Rows are points. Each copy is the shape, with its points in the same order, turned, moved and blurred by noise. Say if it was mirrored as well.
(in the rows, 128 means zero)

Shape (8 x 2):
[[ 49 121]
 [ 92 135]
 [103 197]
 [190  76]
 [132  52]
 [169 121]
 [159 108]
 [131 140]]
Copy 1 (8 x 2):
[[185 152]
 [141 141]
 [ 96 184]
 [ 96  35]
 [161  50]
 [ 87  83]
 [103  77]
 [106 119]]
Copy 1 is: mirrored
Copy 2 (8 x 2):
[[201 159]
 [156 159]
 [123 190]
 [119  56]
 [170  66]
 [119 110]
 [116  96]
 [124 144]]
Copy 2 is: mirrored
Copy 3 (8 x 2):
[[211  76]
 [180 108]
 [197 167]
 [ 61 108]
 [105  57]
 [104 129]
 [108 114]
 [149 133]]
Copy 3 is: mirrored
Copy 4 (8 x 2):
[[ 52 112]
 [ 97 106]
 [121  51]
 [180 189]
 [114 198]
 [167 144]
 [152 155]
 [138 112]]
Copy 4 is: mirrored

Shape (7 x 4):
[[202  62 191  96]
 [ 89 147 115  37]
 [103 180 102 117]
 [113 131  87  97]
 [150 163  68  87]
 [167  78 133 127]
 [153  84 118 146]]
Copy 1 (7 x 4):
[[141 205  54  81]
 [131  72  75 168]
 [163  85 157 160]
 [129 112 124 173]
 [163 122 128 202]
 [122 188 113 110]
 [113 177 142 121]]
Copy 1 is: mirrored
Copy 2 (7 x 4):
[[138 110  31  38]
 [163  24 161 101]
 [145 101 189 120]
 [161  83 142 136]
 [204 104 161 119]
 [142 126  67 102]
 [134 133  83 126]]
Copy 2 is: mirrored
Copy 3 (7 x 4):
[[228 154 135  89]
 [160  11 172 171]
 [ 94  44 152 123]
 [121  55 189 142]
 [114  43 206  97]
 [161 140 170 101]
 [135 153 160 118]]
Copy 3 is: mirrored
Copy 4 (7 x 4):
[[145 213  88  50]
 [ 63 161 115 185]
 [ 92  87 129 158]
 [118 128 125 168]
 [129 109  79 179]
 [173 164 108  96]
 [179 140 128 107]]
Copy 4 is: mirrored

Shape (14 x 8):
[[ 57 131 132 119 116 120 121  81]
 [ 78 149  85 160 135  15 154 142]
 [136 131 109 152 119 189 178 143]
 [152  91 128  73 161 145  90 158]
 [ 76 103 233 184 133 111 152  90]
 [ 84  86 201 171 175 123 162  67]
 [ 74  57  98 120 149 151 167 138]
 [158 222 154 156 159 142 202  76]
 [161  54 113  89  86 158 123 133]
 [133 135  35 158 168 129 166 143]
 [154 153 141 150  62 159 163  45]
 [104 107 165  57 118  69 120 118]
 [ 98 111 101 151 106 113 169 107]
 [184 191 112 127  81  72 116 135]]
Copy 1 (14 x 8):
[[ 93 163 139  91 116 167 145 107]
 [ 92  84 189   7 137 101 170  98]
 [125  94  99 168 161 107 139 126]
 [206 153 137 115 104 104 125 179]
 [ 49 129 223 161  94 149 106 110]
 [ 87 154 216 161  90 121 121  73]
 [146 166 163 128 189 105 150 110]
 [101  36 118 168  54 127 184  67]
 [197 136 129 125 166 150  75 149]
 [144  96 100  92 160  50 164  88]
 [104  75  88 153 115 194  95  72]
 [166 134 191  75  94 191 141 148]
 [112 109 145  97 162 135 136  89]
 [134  30 108  48  90 146 116 144]]
Copy 1 is: only turned
Copy 2 (14 x 8):
[[101  86 145 131 125 167 181 168]
 [117 153  59 140  54 129 180 214]
 [171 130 143 108 123 171  74 150]
 [ 73 114  86 102 196 144  84 143]
 [172 111 163 142 153  99 215 127]
 [161 138 169  94 171 126 213 141]
 [153 100 107  65 158 178 131 199]
 [123 192 214 120  70 116 107 118]
 [117  63  70  74 158 169  88 106]
 [134 190  88  96  95 195  92 188]
 [138 102 177 114  71 172 130  66]
 [ 63  76  95 106 135  95 162 156]
 [147 113 110 100  88 166 148 162]
 [ 82 139  79 173  55 120  87 106]]
Copy 2 is: only turned
